Each row of a before or after table is a point. One or more steps were done to the points. Then noise was added and the rows were shuffled. The steps act on columns, c1 being the first. What was done? A step turns or swaps two columns, mirrors them in a line or flattens them onto one, adds a multiple of one to another, or multiplies or shifts one. Angles are multiples of 10 degrees, from the lower column toward the higher: turns from -170 to 170, lines from 10 to 170 but not 90. Use the fewest steps. Two steps may share a column if one is a turn and the other turns, adds or multiplies; they go together, in the order done. Otherwise the lowest column goes first.
In the rows, zero is written as 128.

Before, 12 rows:
[[ 66 137 176]
 [135 127 143]
 [ 86 116 113]
 [154 127 135]
 [127 104 103]
 [116 120 141]
 [101 185 157]
 [ 93  96  75]
 [217 173  92]
 [124 224 222]
 [130 143 115]
 [114 211 140]]
After:
[[117 209 139]
 [128 129 143]
 [ 83 138 178]
 [135 141 110]
 [126 223 222]
 [128 110 107]
 [145 128 133]
 [195 173  92]
 [100  98  74]
 [122 119 139]
 [102 111 115]
 [107 181 156]]
Steps: multiply c1 by 0.7

Before:
[[100 128 106 155 109 143 162 119]
 [249 167  87 185 148 111 115 101]
 [130 153 168 184  86 143 131 142]
 [125 130 141 167 133 115 105 122]
 [149  54 154 184 134 137 133 136]
 [152  91  87 106 162 134 138 169]
 [132 132 154 126  89 127 128  74]
 [145  84  87 109 159 106 115 189]
 [102  96  82 183  91 208 126 146]
 [113 145  37 111  59 117 150 116]]
After:
[[113 135 138 111 197  38 150 116]
 [150 195 121 182  99 154 134 137]
 [249  84 145 185 122  87 115 100]
 [128 118 112 182 178 168 132 141]
 [ 98 135 112 156 145 106 161 118]
 [131 138 130 126 166 155 125  75]
 [105 169  49 182 152  82 126 144]
 [151 152 121 105  83  87 139 169]
 [124 127 141 165 123 140 106 121]
 [146 157 151 110  85  86 116 189]]
Steps: turn c2 and c5 by 160 degrees; turn c3 and c6 by 90 degrees

Before (9 x 12):
[[118  96  95  91 154 139  98  84 147 170 127 226]
 [110  77 143 117 160 141 118 141 182 249 114 165]
 [171  86 133 119 151 177  70 133 101 106 110 123]
 [147 122  92 152 207  79 124 133 103  98 134 109]
 [128 161 193 131 163 150  66  66 140  60 152 131]
 [117 168 122 194 137  29 133 128 102 129 144 135]
 [ 85 173  97 118 137 164  87 114 112  55  86 131]
 [ 87 212 147 115 133 153 138  79  90 114 111 119]
 [ 85 116 108 104 134 172 123 128 103 125 168 107]]
After, 9 rows:
[[136 141 138 184 138  34 131  91 120 123 141 146]
 [198  46 146 134 163 149  71  73 121 155 156 136]
 [158 102 135 125 134 155 142  38 127  97 113 117]
 [212 152 109 122 136 166  92  81 126 114  83 119]
 [155 154  99 157 205  80 127 137 133 155 130 113]
 [ 31 112 135 104 168 135 115 185 126  73 111 164]
 [ 93 113  62  71 158 128  98 141 124 104 122 215]
 [134 117 122 123 152 179  70 170 126 184 104 118]
 [146 141 110 111 139 173 121 139 123  87 161 105]]
Steps: turn c1 and c10 by 110 degrees; turn c2 and c8 by -70 degrees; turn c2 and c3 by 40 degrees; turn c4 and c12 by 10 degrees; multiply c9 by 0

Before:
[[138 135 148 136 138  79 159 138 117 145 147 122 132 180 127 136 179 128
  150  28]
 [162 123 119 127  99 110 111 156 117  94 152 144 131 108 142 130 133 141
  114 147]
 [173 147 148 143 155  99 164  81  96  96 147 146 138 116 119 134 137 119
  128 135]
 [130 154 147 142 159 107 113 142 132 139 172  58 160 111  64  25 129 122
  122 123]
 [142  99 131  45 106 216 132 187 137  99 128 150 130 123 130 138 116 114
  139  97]
 [137 117 137 152 144 105 129 138 158 123 163  97 137 129 110 101 112 115
  150 152]
 [132 145 119 110  80 110 141 170 128 138 139 105 159 119 106 108 117 137
  154 153]
 [139 132 141 115 143  94 117 161 175 151 120  77 160 142 123  84 135 113
  116 145]
 [141 103 121 147  90 136 141 109 180 153 134 132 120 116 136 115 249 114
   72  93]
 [143 112 121 105 162 108 133 127 104  98 115 143 107  91 137 138 108 233
  143 160]]
After:
[[141 125 121 132  90 136 139 109  72 163 135 126 120 116 120 116 249 112
   71 156]
 [129 153 147 130 159 107 128 143 121 120 173 116 159 112 223  25 130 119
  125 129]
 [132 149 119 126  80 110 124 171 150 124 139 124 158 119 160 109 117 140
  152 141]
 [172 122 148 130 155  99 130  81 150  91 148 146 138 116 124 134 137 117
  123 102]
 [137 116 138 130 144 106 124 137 134 131 162 116 137 129 161 102 113 113
  149 166]
 [144  96 121 109 161 108 126 128 167 115 115 133 107  91 111 137 108 234
  140 123]
 [138 145 141 130 143  94 130 161 120 143 119  92 160 142 165  84 135 116
  118 177]
 [137 145 148 128 138  80 126 138  47 137 147 125 133 181 133 136 179 126
  143  68]
 [162 100 120 126 100 110 131 157 151 104 152 132 131 109 107 130 132 141
  118 128]
 [142  88 132 128 107 215 126 187  96 125 129 142 130 123 111 138 116 129
  137 120]]
Steps: turn c2 and c10 by -40 degrees; flatten c4 and c18 onto the line at 100 degrees; flatten c7 and c19 onto the line at 100 degrees; mirror c9 and c20 in the line at 60 degrees; mirror c12 and c15 in the line at 160 degrees
